Each row is a point. The points of each table are mixes of a few directions, plus a little noise. How many directions does each table use, and how many do they share? Where both have some left over, give the other angles between the two spaces (their principal angles), to ten degrees, smallest first.

First (6 x 2):
[[-20  35]
 [  3  -3]
 [-14  22]
 [-14  25]
 [ 10 -20]
 [ 33 -61]]
Second, 4 rows:
[[  9 -18]
 [-24  42]
 [ -9  16]
 [ 23 -43]]
Directions: first 1, second 1, shared 1

First:
[[-35 -54 -12 -43]
 [ 22  -6  -5  -8]
 [ 37 -10  -8 -13]
 [  2  27   8  23]
 [-48 -44  -7 -32]
 [  1  31   9  26]
 [ 39  45   8  35]
 [-18  11   6  12]]
Second, 8 rows:
[[ -4  11  20 -22]
 [ -5  18  12 -29]
 [ -4   6  22 -19]
 [  5  -8 -51  35]
 [ 10 -44  29  42]
 [  3 -10  -7  17]
 [  8 -20 -29  41]
 [-14  50   2 -66]]
Directions: first 2, second 2, shared 0; angles 80, 90

First (8 x 8):
[[ 11  14  13 -30 -46  17  25  32]
 [ 17   8 -33  54   2 -56  -3  -5]
 [ 26   2 -32  59  11 -60  -4  -9]
 [  7 -15  24 -38  21  48  11  -5]
 [-18   1  21 -23 -37   7  -6  18]
 [-14  20 -38  21  31  -2  -2 -18]
 [-11 -21  34 -21 -12   9 -14   3]
 [-17 -10  10 -21  29  34  -7 -15]]
Second:
[[ 22  -6  -7  17  -1  -7   3  27]
 [  6  -4   1   1   3   2   1   2]
 [ 25   3 -24  40 -19 -27   1  59]
 [-22  15  -7  -1 -15  -9  -5  -6]
 [ 29 -14  -1  13   9   1   5  24]
 [-56   6  31 -62  18  36  -6 -95]
 [-20  -4  21 -33  18  24  -1 -49]
 [ 15   3 -16  26 -14 -18   1  38]]
Directions: first 4, second 2, shared 1; angles 40

First, 11 rows:
[[-33 -18   1   0 -31  31 -18 -21   4   1   6]
 [ 24   6  -1  -7  -1  -8  -4  15   6   8  -3]
 [ -4 -95  75 -28 -48  47  10  15  43  57  47]
 [ 26   4  13   5  52 -40  44  24  -6  -1  -1]
 [  4  22 -14   8  19 -16   6   0 -12 -15 -10]
 [  7  30 -24   5   6 -11  -9  -2  -9 -14 -14]
 [-11   1   1   9  19  -8  17  -5 -10 -10   0]
 [-31 -11  -4   4 -24  25 -15 -20  -2  -3   5]
 [  4  30 -13  18  54 -38  31   3 -21 -24 -13]
 [-27  10 -21   7 -19  18 -23 -24  -8 -15  -6]
 [ 42  20 -14 -17 -28   0 -34  17  14  14  -9]]
Second (8 x 11):
[[  5   1   1  -4  22 -16   7   4   4   8  -1]
 [-26 -25  14   7 -47  42  -4 -12  -6 -10  12]
 [ -3  -8   5  -1   8  -2   6   0   3   4   4]
 [ 38  49 -33  -5  41 -47  -9  14   0   1 -22]
 [-51 -60  40   8 -64  67   9 -18  -1  -5  28]
 [ 19  37 -28   3 -15  -4 -23   2  -7 -15 -18]
 [ 33  36 -23  -5  46 -46  -2  13   3   7 -17]
 [-15 -28  22  -2   7   6  17  -3   7  10  13]]
Directions: first 3, second 2, shared 1; angles 30

First (9 x 14):
[[-28 -15  13 -19  -4  -1  15   3 -10  31 -20 -48  -4  25]
 [ 18  43 -18  -5  41 -21  10  -8   1 -14   3  36 -17   5]
 [  4 -11  10  18  -9   2   8   3   6   6 -24  15   5  25]
 [ 20 -16  14  59 -63  30  12 -33  12  -1 -20  62 -22 -16]
 [ -7 -28  -2 -22   0   7 -40  31  -1 -15  35 -46  44 -22]
 [ 15  63 -42 -52  95 -41 -25  24  -4 -43  53  -1  14 -15]
 [  0 -10   9   9  -3  -2  10   5   4  10 -25   6   3  28]
 [ -6 -33  10  14 -64  36 -20 -16  -3  -4  30 -19  -1 -61]
 [-14   8   8  -2   7  -8  31 -10  -4  28 -33  -5 -22  33]]
Second:
[[  4  22 -11  14  30 -13  28  29 -11  24  14 -25  -1 -16]
 [-15 -19   1  21 -36  -9 -16 -37  22   1  15  26   8  11]
 [ 30   4   8  -7 -35  14 -45  37 -32  11 -19  21 -40   0]
 [-16   0 -28  -9 -29   0  -1  -7  13 -17 -10  -2  43  27]
 [  3 -54  16  23  39  10  23 -55 -20  -7  29  -5  54  27]
 [ 22  13   5   3 -70 -26 -59   6  24  10 -11  26 -71 -10]
 [ -4  31 -24 -63  37  -1  36  18  22 -42 -38 -58  23   5]
 [ 19   2  35  12  76 -22  35 -12   8  14  25 -31 -46 -40]
 [-28   9  -8 -22 -11  33  -1  17  -4 -14 -22  18  20   4]
 [-16  -9   7  28   0  17   1   5 -20  24  18  29   9  -7]]
Directions: first 4, second 6, shared 0; angles 40, 50, 90, 90

First, 11 rows:
[[ -1  20  -1   9 -36  24  24 -14 -10   3 -26  11   1   4 -14   5   8  -9
  -20 -20]
 [  2 -52 -26 -19  69 -55 -47  -2  66  34  45 -55   5   3  60   9   7  20
   37  23]
 [ -4  15   3  -1  -2   9  28   9 -35 -31 -11  23  -5 -11 -24  -3  -2  -5
   -2  -2]
 [  4  21  19  28 -51  36 -17   9  -6  11 -22  26  -1  12 -10  -7 -14 -15
  -23 -20]
 [ -6   2   4 -15  47 -15  25  33 -55 -67  16  28 -13 -31 -29 -13 -12   5
   25  22]
 [ -5 -30 -29 -37  54 -46  26 -35  25   7  21 -47   7  -6  22  13  30  20
   21  19]
 [  7  16  38   9 -51  23 -13 -15  -9  11  -9   6  14  21 -28 -18  -5  -2
  -32   7]
 [  6  11  27  37 -13  27 -65  70 -15 -14   7  47 -17  -4   0 -19 -49 -16
    8  -4]
 [ -6  20 -11 -11 -39  15  70 -56 -12   7 -35  -8  12   6 -24  14  36  -4
  -30 -19]
 [  5  13  26  12 -43  22 -10 -11  -4  13 -12   6   9  18 -18 -10  -4  -4
  -26  -2]
 [ -2 -40 -50  -9  67 -42 -24   9  56  27  25 -37 -10 -10  66  24   7   8
   43  -6]]
Second, 8 rows:
[[  3  -4  23  -7 -10  -5 -11 -17   4   7  11 -13  13  14 -10 -13   2  10
  -12  20]
 [ -3   6   0   3  17   3   4  31 -26 -31   2  25 -14 -17  -9  -3 -14  -5
   13  -1]
 [ -9  -7 -42 -26  22 -20  63 -43  10   3 -13 -29   3  -9  10  27  39   7
    4 -12]
 [  2 -14 -36 -11 -24 -10  19 -78  70  77 -18 -64  20  28  41  32  49   6
  -20 -25]
 [ -8   5 -35   3  21   2  29  18 -11 -19 -13  16 -19 -22   9  18   2 -10
   19 -23]
 [ 13  11  73  34 -26  28 -93  71 -28 -22  25  50  -2   9 -27 -48 -63  -7
   -6  31]
 [ -8   0 -14 -25  33 -18  50  -8 -29 -37   2   0  -4 -20 -17   4  13   8
   13  10]
 [ 10   3  31  28 -33  21 -64  26  14  20   5  15   1  17   7 -18 -29  -8
  -10   1]]
Directions: first 4, second 3, shared 3

First:
[[ -6   5   6  -1 -22  -8 -42 -17 -43   2   6 -16  -3  60 -13 -12 -37  39
    7 -36  31 -12 -10  32  24  14  -4 -14   4 -13  27  -3]
 [ 17  13  -6 -11  -2 -15  -3 -39   4  15  -3 -21 -16   2  26  52   0   4
  -21   4 -34  15  -7   8  12  -8   3   0  -4 -42  -2  -4]
 [ 19  29  -7 -51  -8   2  37 -19  29  21  42 -45   4 -73  26  49   1 -32
  -21 -18 -29 -33 -25  -1  32 -26 -35  31  -4  -9 -31  18]
 [-37  22  34  50 -37  28 -18  12 -53 -18 -22  43 -16  50 -20 -84   7  49
   35 -15  56  30  35  39   4  13 -12 -27 -15  40   6  23]
 [ 22  15  -6 -17  -3 -10  19 -30  14  16  -1 -22 -17 -29  24  50   8 -12
  -26  13 -32   8  -4   1  17 -11  -1  11  -8 -21 -15  -2]
 [  5 -54 -17   0  41  -2  12  45  33 -12 -12  15  20 -24 -24  -9   3 -35
   -6  42   6 -10   3 -55 -30  17  34   8  16  31  12 -34]
 [-41  -3  16  42 -11   9 -50  17 -42 -22  -6  36  16  87 -25 -74  -7  43
   51 -42  43  10   8  29 -30  12  -3 -34   5   0  23  12]
 [ 35  -7 -14 -37  11  -3  49   3  40  14   3 -28 -12 -81  13  49   7 -43
  -41  47 -25 -12  -3 -35  23  -4   7  33  -3  17 -18 -16]
 [-15 -22  -5  20  30   3  -4  27  24 -16  -6  28  26   6  -5 -21  22 -19
   23   4 -10   8   5 -23 -50  -3  12  -9   8  -1  -3   0]]
Second:
[[ -7  15   4  11  15  17  45  20  43  -7   2  27  11 -63  18  -7  53 -38
    8  17 -33  17  15 -20 -34 -24 -16   9 -10  11 -40  25]
 [ -3   2   2   5   5   5  13   6  12   0   0   9   3 -16   4  -2  15 -11
    2   5 -11   7   5  -5 -11  -7  -5   3  -2   4  -9   7]
 [-11  20   6  14  22  26  64  29  62 -10   1  40  13 -91  27  -8  75 -55
   13  25 -47  23  23 -27 -47 -35 -22  15 -13  19 -56  35]
 [ 10 -16  -5 -12 -17 -24 -58 -25 -54   7  -3 -35 -12  78 -25   9 -66  49
  -12 -21  41 -21 -19  23  41  29  22 -12  14 -14  49 -30]
 [  8 -15  -5 -11 -16 -23 -51 -22 -49   7   0 -32 -13  74 -21   7 -59  45
  -14 -18  36 -19 -16  21  36  28  17  -9  12 -13  45 -28]
 [-12  17   5  11  17  24  58  26  55  -6   3  34  12 -83  25  -7  65 -49
   13  22 -42  23  20 -25 -43 -32 -20  11 -13  17 -50  32]
 [  5  -9  -3  -4 -10 -13 -29 -12 -27   5   0 -19  -6  44 -14   4 -34  24
   -6 -12  21 -10  -9  13  22  14  11  -7   6  -8  26 -15]
 [ -3   1   2   2   3   3   8   5   9  -2   1   6   3 -11   3  -2  10  -7
    2   3  -6   3   3  -4  -6  -5  -1   1   0   3  -8   4]
 [  9 -15  -4 -10 -14 -20 -50 -23 -49   8  -1 -31 -10  71 -20   8 -57  42
  -10 -18  35 -18 -17  21  37  27  17 -10  11 -12  43 -27]]
Directions: first 5, second 1, shared 1

First (11 x 32):
[[-13  95  47  17  -4  28 -20 -11  10  -3 -27   1 -16  47  31  23  23   8
  -13 -22  -9  58  18   7 -47  24   3  19  47  -4 -27  14]
 [ -6   5   3   3  13 -12   4   0   9  -3  -1  -7  -8 -13 -11   2   2  -1
   -2   6  -5  -1   0   6  -4  -4   4 -10  14   8  -2   7]
 [  2  -1  12 -40   0 -14  -2  -3   6  11  -7  10   1  -2 -10   3   8 -13
    3  -7  -2   4  23   6  11   2  -5  -8 -15 -18  13   2]
 [ 23 -32   5 -76 -34   5 -11   3 -18  27  -8  39  33  29   8  -6   0 -19
   10 -26   8   1  33  -3  38   6 -15  13 -75 -51  34 -18]
 [ -5   1  10 -22  19 -26   8  -3  17   5  -5  -5 -10 -22 -24   4   8  -8
    1   5  -7  -2  15  10   0  -5   1 -20   8   3   5  11]
 [-15 -29   3  -4  -2  -5  10  10  -9  16   6  -9  14 -20  -4 -15 -40  26
  -15  -1 -36  -1 -34   9  -6  -9   3   6  10  44  -4   0]
 [  0 -31 -31  38   9  -1  11   6  -5 -15  18 -15  -2 -22  -5 -10 -13   8
    2  19   6 -27 -29  -7   6 -11   5  -3   6  21  -4  -6]
 [-12 -46 -10  10  -9   2  11  13 -17  13  15 -12  18 -23   2 -19 -47  32
  -17   4 -33 -13 -48   2  -1 -11   4  11   5  50  -3  -4]
 [  2  11   8 -13   2  -3  -2  -3   7   1  -6   6  -4   7  -3   6  12  -9
    4  -4   5   5  18   2   2   2  -2  -4  -5 -15   4   2]
 [  5   6 -20  34  11   3   2  -3   5 -23   6  -7 -14  -4  -2   4  17 -10
   10  14  26 -15   1  -8   3  -2   2  -9   7 -10  -5  -2]
 [ 17  21 -28  54  -1  25  -9  -5  -5 -33   7   0 -11  23  18   7  27 -14
   16  10  45  -9   4 -19   2   7   0   7  -1 -29 -11  -8]]
Second:
[[ 19  67  20 -12 -13  25 -24 -14   5  -8 -22  26  -9  59  25  23  50 -29
   13 -21  35  33  55  -8  -3  24  -9  11 -17 -65   2  -1]
 [  1 -45 -14 -12  -5  -8   9   7  -9   9  11  -2  16 -18  -9 -12 -24   8
   -1   3 -10 -19 -18  -1  16 -10  -1   0 -18  14  10  -7]
 [ -1 -35 -10  -8  -2  -8   7   6  -7   7   9  -2  11 -17  -6 -10 -19   6
   -1   4  -9 -15 -15  -1  11  -9  -1  -2 -11  13   7  -4]
 [-20   7   0  28  29 -19  13   0  17 -10   5 -27 -22 -34 -19   0  -6  12
   -8  18 -16  -6 -18  10 -19 -10   9 -17  46  39 -15  14]
 [-11  31  15  37 -20  34 -10   1 -15   2  -4  -5   5  27  35   1 -17  28
  -18 -11 -18  29 -30  -1 -31  11   5  31  29  28 -24   0]
 [ 16  37   9 -22   1   1 -12 -10  12  -7 -15  19 -12  28   1  18  45 -34
   17  -8  33  11  52  -5   8  12  -7  -9 -20 -55  10   2]
 [-15   1   0  22  17 -11   9   1   8  -6   5 -19 -11 -25 -11  -2 -10  13
   -8  11 -15  -3 -20   5 -14  -7   7  -8  31  33 -11   9]
 [  7 -47 -14 -21 -17   0   3   8 -17  13   8  10  24  -4   1 -14 -23   4
    1  -5  -5 -16 -13  -4  22  -6  -5   7 -35  -2  16 -13]
 [  2 -15  -5 -12  10 -15   6  -1   6  -1   3   0  -3 -16 -16  -2   5  -9
    5   6   5 -12   8   2  11  -5  -1 -12  -9  -5   7   2]]
Directions: first 4, second 3, shared 3
